Rows are points. To make a cloud, some directions were put in groups of two or more. Within a group, all points are equally far from the middle, so they leave a hole (a ring in 2 directions, a hollow ball in 3). The other directions are filled evenly. Then the cloud was stretched, turned, moved and blurred a little. How many holes are there, and how many directions does each take, smallest first?
In the rows, 128 means zero.

Cloud (13 x 2):
[[ 50  67]
 [163 105]
 [101 124]
 [105  92]
 [190 173]
 [115  72]
 [ 55 112]
 [164 114]
 [192 177]
 [ 86 154]
 [121  71]
 [138 112]
 [ 66 112]]
Holes: 0

Cloud:
[[ 74 100 128]
 [196 179 126]
 [203 145 202]
 [125  78 185]
 [128  94 100]
 [135 190 149]
 [ 80 127 107]
 [156  71 142]
 [ 94  76 152]
 [102 154 172]
 [127  70 130]
 [152 187 114]
 [117 149 189]
 [ 84 152 139]
 [132 189 125]
 [185 188 129]
 [220 164 171]
 [176 190 125]
 [183 177 191]
 [149  84 114]
 [163  73 144]
 [199 148 204]]
Holes: 1 (3)

Cloud:
[[156 202 169 128]
 [136 204 148 114]
 [140  97 176 167]
 [ 72  53  71  96]
 [135 141 126  55]
 [150  58 130  86]
 [109  93  63  95]
 [143 137 112  61]
 [154 129  93  80]
 [109   8  92 120]
 [129  35  82 162]
 [ 61  76  84  98]
 [ 89 156 101  99]
 [ 65  61 132  99]
 [130 155 125  58]
 [130 199 135 132]
 [173 167 185 147]
 [196 139 113 130]
 [156 130 101  73]
 [172 138 101 173]
 [170 122  84 122]
 [ 64  49 119  92]
 [201 155 127 149]
 [136  76  65 135]
 [ 70  92 128 145]
 [ 78  84 148 138]
 [ 83  28  73 104]
 [ 70  96 125 143]
 [188 116 173 160]]
Holes: 2 (2, 2)

Cloud:
[[123 167 127  75 206 141]
 [173 181  77  93  95 161]
 [125 104  73 124 196 159]
 [ 86 123 118 137 127 113]
 [229 117 136 146 176 167]
 [150 101  34 116 155 135]
 [178 177  77  95 179 170]
 [142  44 106  89 142 133]
 [160 120 184 158 124 158]
 [190  98 173  68 104 124]
 [217 178  97 116 125 122]
 [199  71  91 156 140 170]
 [244 124 100 122 102 110]
 [225 104  90 105 162  78]
 [170 153  86  68 183  94]
 [164 175 164 148 131 153]
 [193 171 117 127 217 128]
 [158  86 174 129 202 127]
 [ 92 133 146  93 158 187]
 [220 117  68  77 109 169]
 [160  63 147 137  79 133]
 [151 176 117  92  88 126]
 [196 122 114 134  71 105]
 [148  94 192 139 133 159]
 [168 142  98  71 179  82]
 [ 86 134 103 148 101 152]
 [125 136  96 148  83 115]
 [209  54 104 100 158  93]
 [202 119 151 129 223 132]
 [230  70  84 139 132 112]
 [141  80 184 142 135 147]
 [224 147 133 145 193 143]
 [191 167  54  84 142 145]
 [210  69  97 163 138 150]
 [204  95 128 173 130 174]
 [156  81 148 144  89 113]
 [158 171  87 151 201 152]
 [232  84  92 108 156  86]
 [177  99 125 155  74 111]
 [171  86 150  46 101 147]
 [152 169  91 109 215 159]
 [236 145 119  98 186 108]
 [209 128 118 117 135 207]
 [135 135  68 150 202 132]
 [166 167  82 106 192 179]
 [142 155  93 102 216 168]]
Holes: 3 (2, 2, 2)

Cloud, 84 rows:
[[167 178 134 211 136 199 134  92]
 [123 131  50 183 109 170 187  91]
 [ 79  81 154 116 129  64 105 103]
 [ 69 120 155 139 124  56 112 132]
 [125  51  92 134 158  74 166  94]
 [ 58  92 140 123 161 103 152  36]
 [ 99 193 161 172 226 101 159 113]
 [167 119 175  66 149 157 178 147]
 [ 60 148  81  84 151 140 117  38]
 [149 157  86  95 205 136 186  72]
 [ 74 216 140 117  98 174 110 152]
 [125 178  57  74 177 156 135 110]
 [ 72  93 128  40 117 108 159 158]
 [190 100 105 108 177 199 109  65]
 [176 153 125 201 140 162 126  38]
 [154 144 109 163 216 190  91  86]
 [104 105  61 125 101 136  67  80]
 [ 48 165 149  85 114 167 129  78]
 [ 28 144 164 111 153  78 140 133]
 [ 78 142 123  71 102 129 210 124]
 [117 121 157 196 171 204 109 134]
 [164  42 112 126 146 145 111  42]
 [107 108 175 101 125 189  77 187]
 [145  69 172  84 133 214 111 127]
 [131 116 154  41 188 140 103 101]
 [147 176 146  93 144 134  66  91]
 [162  61 170  69 129 161 138 159]
 [152  29 146 100 140 112 113 109]
 [123 148 110 190 126  62 124  92]
 [209 121 140 107 128 189 165  84]
 [122 134 147 112 108 219  61 144]
 [109 170 131 105 196 109 203 175]
 [197  86 162 111 166 125 159 155]
 [146 154  79  75  60 176 129 130]
 [ 99 135 129  92 100  49 176 161]
 [ 85 145 143 102  88  75 176  72]
 [155 122 198 173 112 116 123 176]
 [ 90 108 112 147  56 123 200 112]
 [130 150  94 145  34 135 127  80]
 [174  88  61 165 102 188 123 112]
 [113 102  40 137 139  71 150 112]
 [ 50 149  99 136 181  70 117  96]
 [156 140 142  78  94  71 142 123]
 [205 155 134  78 124 147 141  98]
 [128  83 162 161 148 211 100 149]
 [131  93 109 182 146 218 102  94]
 [113 112 164 177  51 153 121 131]
 [ 88 203 123 197 149 152 188 141]
 [ 76 139 134 188  79 140 181 101]
 [ 93 114 125  49  99 193  90 102]
 [150  93 126 136  99 160  68  46]
 [ 88 103 158 145 127  53 127  88]
 [ 83 117 182 149 199 191 146 128]
 [ 92 127 123 177 228 101 133  82]
 [163 184 175 157 113 207 134 167]
 [202 148 105 114 122 113 117 152]
 [ 77  52 105  95  83 107 177 123]
 [153 131 208 190 139 153 150 159]
 [129 181  61 163 137 140 195  50]
 [ 94  71  82 127 149  69 115 122]
 [110 109 192 109 103 192  78 164]
 [ 80 114 122  95  90  70 192 165]
 [ 95 167 106  74 128 142  73  71]
 [149 163 157 148  87 121 113 205]
 [ 88 136  58 147 125 181 197 102]
 [170 135  61 191 127 174 174  74]
 [146  80 180 161 176 104  97 108]
 [127 146 104  83 198 201 122  56]
 [165 120 161 137 150 107  66 101]
 [108 147 122 161 236 171 122 144]
 [111 115 153  37 152 154 171 151]
 [132 153 194  71 101  97 149 153]
 [ 97 157 131 140 249 149 125 139]
 [186 167 126 134  63 176 103 108]
 [210 153 154 140 131 114 110 102]
 [119 159 191  64 146 111 103  98]
 [149 148 113 112 178 186 124 201]
 [159 120 170 104  41 154 137 119]
 [107 134 108 190 109  72 179 161]
 [ 95 157 146 138 136 114 205  44]
 [125 145 113 124  79 122  75  61]
 [186 139 150 173 112 185  99  53]
 [ 77 161  98  85 149 172  90 184]
 [152  67 154 125 144 177 124 191]]
Holes: 3 (2, 3, 3)

Cloud:
[[140 200 143  85 120 171 157 178 195]
 [159 170 166 122  90 167 149 110 228]
 [127 159 167  92 149  56 134 153 135]
 [138 128 125 189 142 100 149 107 131]
 [166 133 108 156 125  47 151 111 144]
 [156  75 195 165 113  65 120 125 180]
 [ 85 201 142 123 193  82 139 129 105]
 [149  89 185 207 182  91 168  79  90]
 [ 97 116 120 131 119 102 142 162  53]
 [107 153 110 143 166  70 101 118 145]
 [106 160 155 192 138 103 148  59 143]
 [166  87 120 162 103  13 157 162 184]
 [ 67 158 143 163  81  17  96 145 146]
 [121 151 138  59  81  88 127 165 176]
 [176 111 158 192  61  95 141 131 141]
 [151 178 165 174 158 148 107 125 236]
 [ 92  99 108 133 123 130  99 114  97]
 [126 215 126  63 165 117 140 124 194]
 [157 181 179 147 150 125 141 166 134]
 [132 171 152 132 128  67 102  74 175]
 [135  94 143  89 113 142 169 100  80]
 [ 89 178 105 178  99 127 135 147 179]
 [148 183 112 154 118 158 106 106 193]
 [116 143 166 102 193 147 214 177 114]
 [ 97 109 198 161 179 153 143 106 119]
 [150 131 112  87 138 105 143 154 201]
 [185 110 189 182 106 141  91 120 170]
 [109 104 156 117 139  84 116 178 178]
 [ 83 218 114 201  73 121 114  86 159]
 [153 161 137  46 189 192 173 103 179]
 [147  64 120  35 175 138 172 125 131]
 [170 207 116 123 165 137 140 107 158]
 [ 89 141 141 108 171 131 110  42 118]
 [ 79  51 170 130  79 119 119 148 112]
 [140 151 111 188 108 129 146 101 210]
 [ 74  96 143 136  49 149  93  85 142]
 [161 212 156  75 174  85 168 157 187]
 [198 160 142 192 106 181 115 110 149]
 [175 137 122 151 127  45 142  72 127]
 [207 171 163 121 115 172 131 223 183]
 [150 101 173 128 159 199 188 170 131]
 [ 67 168 173  98 103  60  88  90 170]
 [113  47 130  70 121 129 151 227  90]
 [106  54 142 177 110 114 170 142  92]
 [ 77 197 153 145 173 117 119 151 145]
 [ 89 159 205 221  99 177 126  50 133]
 [191 133 136 211  65 147 142  77 182]
 [148 142 110 127  55 100 146 194 133]
 [ 45 137 136  48 126 134 125 165 156]
 [165 159 159  99 134 153 220 129 178]
 [179 136 134 110 110 105 141 227 149]
 [145 107 107 191  27 100 100 143 161]
 [173 207 164 152  84 129 160 160 175]
 [169 144 179 133 111 163 138 197 191]
 [144 158 126 119 125 151 133  72 199]
 [148  89 130 197 163 113 137 140  89]
 [120 110 230 223 120 108 135  91 129]
 [149  88 187 151 153 142 199 138 122]
 [126 134 139 196 149 163 112 105  52]
 [143 125 127 119 129 134 159  84  73]
 [120 128 156 121 124 205 135  93 129]
 [193 175 163 170 131  87 126 192 201]
 [103 102 157 136  87  73 142  98  97]
 [168  90 103 206 136 126 137 149 103]
 [ 80 190 136 153  58 156  55  93 218]
 [140 165 172 162 134 135 138 115 212]
 [ 95 138 103 130 175 102  90  27 114]
 [192 135 124 158 151  68 169  83 103]
 [128  91 117  77 166 171 179 189 114]
 [112 125 129 181 179 102 102  92  91]
 [ 99 204  68 111  74 120 173 164 140]
 [167 143 134 185 107 189 155 103 135]
 [125  87 149 155 146 148 114 130 153]
 [145  83 151 143 141 178 155 144  55]
 [138 119 125 133  32  96 142 154 176]
 [136 139 201  97 110 187 133 153 111]
 [186  97 217 206 109 171 131 118 177]
 [174 107 157  68 134 134 130  79 165]
 [110 186 180  88 128 168 134  69 171]
 [102 116 126  33 175 117 140 149 181]
 [112 209 172 110 202  87 145 163 131]
 [107  94 125 144  75   7 105  78 136]
 [ 59 125 115  72  99 154 135 120  92]
 [134 159 126 107 116  83  99  98 103]
 [185  73 158 156 120 134 161 199 131]
 [131  94 125 159  22 127 106  84 185]
 [134 162 145 211  33  93 112 130 169]
 [ 82 120 123  49 113  52 119 108 127]
 [148 122 123 126  88 122 177 144 130]
 [ 97 149 133  76 102  42  73 117 162]
 [197 188 123 154  94  87 136 122 191]
 [ 93 152 153  60  89 111 135 133 159]
 [ 40 133 146  99 118 141  97  85 169]
 [133  36 133 174 141 165 128 111 101]
 [131  88 133  89 108 127 155  82  76]
 [163 111 201 135 102 113 172 137 133]
 [146  96 118 157  50  89 132 110 203]
 [148 184  89 172 120 187 122  75 178]
 [101 163 198 202 131  80  95 142 152]
 [151 177 160  65 138  70 161 193 243]
 [144  96 170 196 151 154 156  83  87]
 [115 137 163 143 159 156 169 101 151]
 [ 50 121 111 112 131 154 107 105 105]
 [100 170  98  57 125  84 118 135 213]
 [103  73  90  91  96  72 168  91  92]]
Holes: 0

Cloud:
[[163  58 129  86 118  90 146 110 142]
 [124 169  99 165 106 148  42 161 160]
 [195 186  83  99 134 122 155 168 193]
 [156 140 126  78  56 151  92 174  99]
 [127 187  98  40 123 182  43 195 184]
 [150 117 138 131 189 132  79  60 142]
 [108 144 155 102 119 211  12 163  84]
 [154 117  19 150  94 155  80 122 214]
 [130 117  97 115 162 188  92 213 142]
 [131 107 140 127 104  87 196 123  95]
 [ 56 133 167  89 146 170 108 103  62]
 [106  98 151  39 155 192  88 169  92]
 [154 192  90 129 146 171  49 162 107]
 [143 202 113 148 170 140 108 136 138]
 [116 134  81  63 126  66 142 135  82]
 [117 118  39 159 143 128  73  98  93]
 [171 176 140 161 124 108  88  85 143]
 [136 181 135  93 121 108  92  74  79]
 [161 117 121 168 173 154 101 169 119]
 [127 103  71  67 139  84 129  52 113]
 [ 96 141 106 176 102 106  95 115 143]
 [122 126  80  72 115  52 138 105  93]
 [162 218  94  92  65 131 111 114 118]
 [ 57  66 162 135 183 118  66  67  73]
 [107 121 172  10 128 142 108 154 175]
 [175 227 104  93  71 191  87 206 180]
 [136  95 144 148 154 124 171 101  91]
 [ 77 139 184  32 172 146  45 202  94]
 [121 185 129  24 185 146  96 213 145]
 [132  67  66 115 171  64  87  38 133]
 [147 150  42 107  89  98 150  95 208]
 [167 137  57 148 163 114 151 106 178]
 [149 108  68  68 148  98 177  69 161]
 [173 132  45 166 107 117 151  47 154]
 [ 81  74 180  66 207 109  66  89  97]
 [ 61 118 171 122 176 159 137 110 113]
 [151 188  95 140 157 171  86 186 123]
 [145 167  76 112 141 212  35 190 141]
 [199 142 126 135 123 124  71 117 198]
 [107 140  76 131 120 192  61 171  94]
 [121 161  88  38 132 213 118 215 162]
 [ 98  63 159  41 158 154  64 184 138]
 [144 132 171 112 122 109  89  66  70]
 [132 129 129  12 170 188  85 153 137]
 [ 75  62  91  88 158 104  79  83 179]
 [ 67 151  71  38 142 122  84 122 167]
 [135 108 151  39  92 173 115 188 144]
 [125  99  65 122 165 123 161  57 144]
 [ 73 152  99  36 157 126 108  79 105]
 [147 122 156  25 150 107 161 114 126]
 [167 166  97 101 147  95  67 158 125]
 [200 180  86 155  67 179 127 104 121]
 [141 151  67 174  98  69 132  83 117]
 [146 144 155 111 127  82  97  83 157]
 [168 161 171 145 132 116 109  86 136]
 [142 192 103  94  95 139 135  90  76]
 [ 84 123 165 113 175 101  68 143  47]
 [109  75  60  75 158 147 151 125 131]
 [108 101 132 144 137 116  71  83 185]
 [143 163 122  91  75 222  97 211 136]
 [127 172  83 107 182 163  89 150 183]
 [139 101 154 103 122  77 174 143 107]
 [132  61  77  57 146 161  64 182 195]
 [156 165 139  88 144 170  45 173  72]
 [125 146  59 133 109 110 191  93  90]
 [125 133  84  63 131 192  97 128 210]
 [159  99  83  53 103 163  95 127 214]
 [ 77 230 144 105 135 178  70 170 122]
 [100 126  83 166 127 136  36 167 140]
 [182 163  76 143 164 131  58 114 160]
 [135  83  31 136 170  88 129  75 156]
 [161 137  76 145 151 136 123  45 150]
 [124  66 117  86 127  86  40 139 168]
 [ 98 115 192  97 178 152  28 166  59]
 [ 95 155 182  88 153 186  34 172  58]
 [191  89 140 125  82 152 115 162 109]
 [113  38 116 136 107 116 120  74 148]
 [159 183 100  66  72 123 137 165  82]
 [220 124  43 146  97 162 131  76 176]
 [131 150 112  75 135  77 136  45 130]
 [ 77 124 112  28 178 109  89 195 116]
 [ 63 116 173  83 140 138  15 126  82]
 [ 86 113 149 121  84 133 152 152  99]
 [125  99 144 138  88  92 136  69  85]
 [116 136 123  97 151 171 107 219 187]
 [174  80 103 149 157  79 124  68 173]
 [120 105 153  78 131  68 123  67  77]
 [107 116 158 138 100 107 178 117 135]
 [ 98 114  71  45 194  97 133 119 172]
 [133 136 142 118 131 144 192 140  73]
 [105 112 196  86 188 178  43 154 145]
 [ 69  92 189  73 201 125 109 164 107]
 [153  72  94 141  79 150 117  59 154]
 [159 127 111  58 101 110  58 182 169]
 [191 237 125 103  90 145 119 204 157]]
Holes: 2 (2, 6)
